Rows are points. To make a cloud, some directions were put in groups of two or more. Within a group, all points are equally far from the middle, so they leave a hole (a ring in 2 directions, a hollow ball in 3). The other directions are filled evenly. Then the cloud was stretched, turned, moved and blurred a little. Count the holes, and give their numbers of directions, smallest first.

Cloud:
[[ -5  57 -12]
 [ 26  33  13]
 [ 47  30  -6]
 [ 11   3  40]
 [ 26  -3 -42]
 [-21   0 -22]
 [ 16 -35  18]
 [ 48   6 -18]
 [-23  23 -23]
 [ 23  -2 -43]
 [ 34 -11  -1]
 [-20  38  12]
 [ -2  60 -15]
 [ -3   8 -41]
 [ 22  -6  31]
 [ -5  54  -6]
 [-21 -32  -3]
 [ 14 -27 -10]
 [-22 -16 -14]
 [-39   9   0]]
Holes: 1 (2)

Cloud:
[[ 10  46   5]
 [  9  -8 -22]
 [  7 -31  38]
 [-60  25 -21]
 [ -7  53  26]
 [  0  38 -20]
 [-16  33   5]
 [ 34   4   2]
 [-33   7  42]
 [ 23   9  49]
 [ 22  13 -36]
 [-44  -2   1]
 [ 14 -12 -22]
 [ 15   1  20]
 [ 44  18 -40]
 [-15  -6 -27]
 [-35 -29  18]
 [-56   0  30]
 [ 11   7  -9]
 [-20   1  28]
 [-10  11  39]]
Holes: 0

Cloud (27 x 4):
[[  7  45 -23  25]
 [  8  16  43  -8]
 [  0  -2 -24  30]
 [ -1  -6 -34   7]
 [-21  12   9 -10]
 [-22 -19 -30  -7]
 [  8 -37  -6 -12]
 [-22   9  20  -5]
 [ 21  16   2  -1]
 [ -8  20  25 -19]
 [-21   2 -17 -32]
 [-11   6 -40   0]
 [  9 -31 -13 -23]
 [ 44  15  -5   3]
 [  8  -6 -50  -9]
 [ 32  39  -9  18]
 [ 22 -17 -48  -7]
 [-21  21   1 -31]
 [ 47  21  12   9]
 [  8  16 -32  20]
 [-27  29 -23  -9]
 [-46  15  25   2]
 [  2  -4 -19   2]
 [-12  60 -17   4]
 [  8   2 -11 -37]
 [  3  19  17  25]
 [ -5  -6   5   2]]
Holes: 0

Cloud (27 x 4):
[[  5 -24  29  18]
 [-33  22  -3 -34]
 [  1  20 -34  34]
 [ 35  17 -13 -32]
 [ 13  -4 -45   5]
 [ 24  39 -13 -18]
 [-11   8 -60 -36]
 [ 28 -10  15  -5]
 [ -6 -26   1  33]
 [  3  35 -14 -42]
 [ -3 -22  35   3]
 [-49  -3 -32  -7]
 [-15 -33  25  13]
 [ -4 -35  -2   1]
 [-11  37 -32  28]
 [ -3  34 -44  20]
 [-42  14 -28 -35]
 [ 11  -8  34  -4]
 [  6  31 -54 -46]
 [-46  22 -35   5]
 [  2 -13 -36 -44]
 [ 17   7 -53  -5]
 [-52  -2  20  12]
 [-33 -20 -14 -31]
 [ -2  -6  22  48]
 [  4  21  -7  44]
 [ 14 -15 -34 -33]]
Holes: 1 (4)

Cloud, 55 rows:
[[  4   2  25  16  22   3]
 [-17  -1 -35  24 -18  15]
 [-17   2   1  16   9  14]
 [ 22   0   6  -8  37  10]
 [ -5 -13 -15   9  18  -5]
 [  5 -10  13  33  -9 -23]
 [ 36 -21 -11   0   2   8]
 [ 28   6 -12  11  -9  24]
 [  9  16  14 -13  -7  -5]
 [ -2  18 -26  26  10 -32]
 [ 13   5   3  11  26 -39]
 [ 24  -7   7   2   4   5]
 [  6  -7 -12   2  -4  13]
 [ 11 -12   6  17  18  20]
 [ 15  -4   1  -8  25 -23]
 [ 12 -17 -29  -4  -1   6]
 [  4 -20 -17  21   1 -22]
 [ 23 -16  -5  16   5   6]
 [  3 -16  12  -6   0 -11]
 [  8  20  12  -7 -16 -12]
 [  0   5  15 -26  21  25]
 [  8 -10 -34   1   2  15]
 [ 29   4  12 -17  25  -4]
 [ 13 -16 -15 -24  23  23]
 [ 10  24  14  -9   9  26]
 [  9  28  11  -1  -4  -5]
 [  0  21  21  25  23  -8]
 [ 26   7 -12  39 -19   6]
 [ 23   0 -18   3  -8  14]
 [  9   5  -3  18 -35   5]
 [ 10 -12   9   4  18   3]
 [-11   3 -47  43  -5   3]
 [  7 -11 -23  41  -1  29]
 [  2  16   3 -17  -1 -13]
 [ -8 -10 -24  -3 -14  17]
 [-19  -7 -33  31 -11   8]
 [  0 -15 -28   1  17  11]
 [-16 -19   0   8   7  23]
 [ 25  14 -13  25  -8   0]
 [  2  -3 -36   7 -20  60]
 [ -6  -1  -3  24  -7  10]
 [  3  -6 -19 -26  14 -17]
 [  0   8 -11  23  -6  41]
 [ 19   1  -3  38   0   2]
 [-13   5  -2   4  17 -20]
 [  5  -7  -5  21 -25 -16]
 [ 14  -8 -16   9 -18 -18]
 [-10   1 -33  38 -18  -7]
 [-23  15   5  13  18 -15]
 [ 27  21 -12   1  16   3]
 [  9  -9  20   9  11  -6]
 [ -5 -27 -18  33   3  -5]
 [ 16  -4   8  51  -4   8]
 [ -3 -10   9  23   5  13]
 [ 26 -10   1  -3  19 -11]]
Holes: 0

Cloud, 49 rows:
[[-23  10  11  38 -29 -10]
 [ -5  -9  -1 -22 -21   8]
 [ 33 -17 -13   4  17 -33]
 [ -3  -7  10 -21  45  17]
 [  2  -5  -4  31 -24  35]
 [ 45 -37   5  -1  25   0]
 [ 35  -6 -30   8  21 -12]
 [-10  -6  -9 -18   2 -11]
 [ 19 -26  39  24 -26 -28]
 [ -8   5  37   7 -22   4]
 [ 15 -26  15  19 -27   3]
 [ 15  33  19 -13   4 -15]
 [-21  -6   2  11   6 -10]
 [  1  -3  -6 -11  19 -60]
 [ 23 -21  27   6  -5 -41]
 [-13 -44  -7   7   2  35]
 [-13 -11  15 -19  12  27]
 [ 17 -58  16  10  19  18]
 [  1 -14  21  17 -35   4]
 [ 47  -4   6   4 -19  -7]
 [ -1  -9  43 -15 -32  21]
 [-11  19  10   4 -19  44]
 [-25 -15 -16  11   4  24]
 [-25   7  32   5 -25  -6]
 [  2 -28  -9   1  34 -15]
 [  1 -22   7  -1 -36 -35]
 [ 29 -38  -3   6 -20   1]
 [ 35  -5 -20  15 -16  17]
 [-20  -8 -15  18   6  26]
 [ 10  20  36 -11  14 -41]
 [-11   9  24  17 -27  -5]
 [-21  26  17  15 -31   2]
 [ -7 -21 -21 -12  12  15]
 [ 14  18  -2 -15 -16   4]
 [ 13 -10  10  24 -35  -7]
 [ 38   8  15   5 -32 -15]
 [ 27 -31  -1  10 -31 -21]
 [-21 -31   9  33 -17  10]
 [ -7   7   8 -32  38 -11]
 [-10   2  11 -34   7   7]
 [  5   7  32  -1 -20  37]
 [ 22 -39   5   9   5 -17]
 [ 43 -17  36  22   3 -13]
 [ 18  -2 -15   0  22 -11]
 [  2  21  10 -18 -12 -16]
 [ 29 -30  22  39 -25 -19]
 [ 33 -16  16 -14   0 -25]
 [ -1 -16  10   9 -29   5]
 [-34   1  29   8 -26  -9]]
Holes: 0
